Rows are points. Two turns around zero, p and q, are shown by what they do to some points. Where does a point land after both, in the order given? Backwards means that the second turn is done in reverse. Each puzzle has new turns, and all numbers are rounded.

Turn p:
4,-20,49 => -23,-7,47
-30,-38,-48 => -27,-31,-54
2,71,-17 => 42,57,-18
24,-12,16 => 8,-17,25
Turn q:
8,-42,9 => -2,-43,10
2,38,9 => 14,36,7
-35,83,20 => -7,89,22
26,-32,7 => 17,-38,4
-31,-61,-15 => -49,-50,-6
30,14,-30 => 27,5,-35
Where do these land?
q, then p: 9,23,24 => 18,14,26
p, then q: -28,-55,8 => -59,-18,10
p, then q backwards: 46,1,30 => 22,-6,50
q, then p backwards: -27,31,-63 => -63,21,-36

Turn p:
-76,-21,-7,-69,-19,-11 => -59,9,-23,-82,-25,-5
36,76,24,34,31,-29 => 36,43,47,39,53,-33
-14,18,20,-8,-39,83 => -2,50,-3,7,-49,67
29,-18,-5,17,29,64 => 24,-17,-9,27,13,68
26,-29,-51,-1,-9,-41 => 1,-39,-47,13,7,-43
34,-13,13,28,9,-18 => 31,-27,17,22,5,-14
17,-30,20,-21,25,-34 => 27,-34,7,-36,14,-19
-53,17,-14,21,-27,-14 => -59,16,12,11,-17,-20
Turn q:
-25,10,11,5,28,-17 => -33,9,6,9,25,3
-45,25,29,-51,-35,35 => -12,29,-18,-74,-8,41
48,40,34,33,-39,28 => 66,53,21,12,-16,21
50,-33,1,7,27,-23 => 24,-40,34,26,17,-24
17,62,-10,-40,38,25 => 27,26,-38,-25,66,-9
-41,-86,-40,50,8,-10 => -53,-67,-11,58,-50,7
-4,-17,-26,-5,-25,-37 => -17,-11,5,-5,-32,-39
Where do these land?
q, then p: 70,13,27,-11,13,63 => 82,-11,-24,23,31,33
p, then q: -52,2,36,-24,-9,8 => -10,22,-2,-61,1,22
q, then p: -14,-43,-23,16,19,-5 => -29,-41,5,9,-22,5
p, then q: -3,-4,-22,57,-29,-23 => -34,10,27,40,-39,1
p, then q backwards: 1,10,-98,-74,44,5 => -48,57,-50,-54,62,49
p, then q backwards: -32,13,3,23,-31,-11 => -21,-3,-2,23,-17,-39
p, then q backwards: 27,10,-15,20,30,7 => 20,5,3,15,39,14
p, then q: 17,24,72,-25,31,-48 => 26,1,65,-38,58,-18
q, then p: -14,-24,20,18,-68,4 => 9,37,-5,1,-68,2
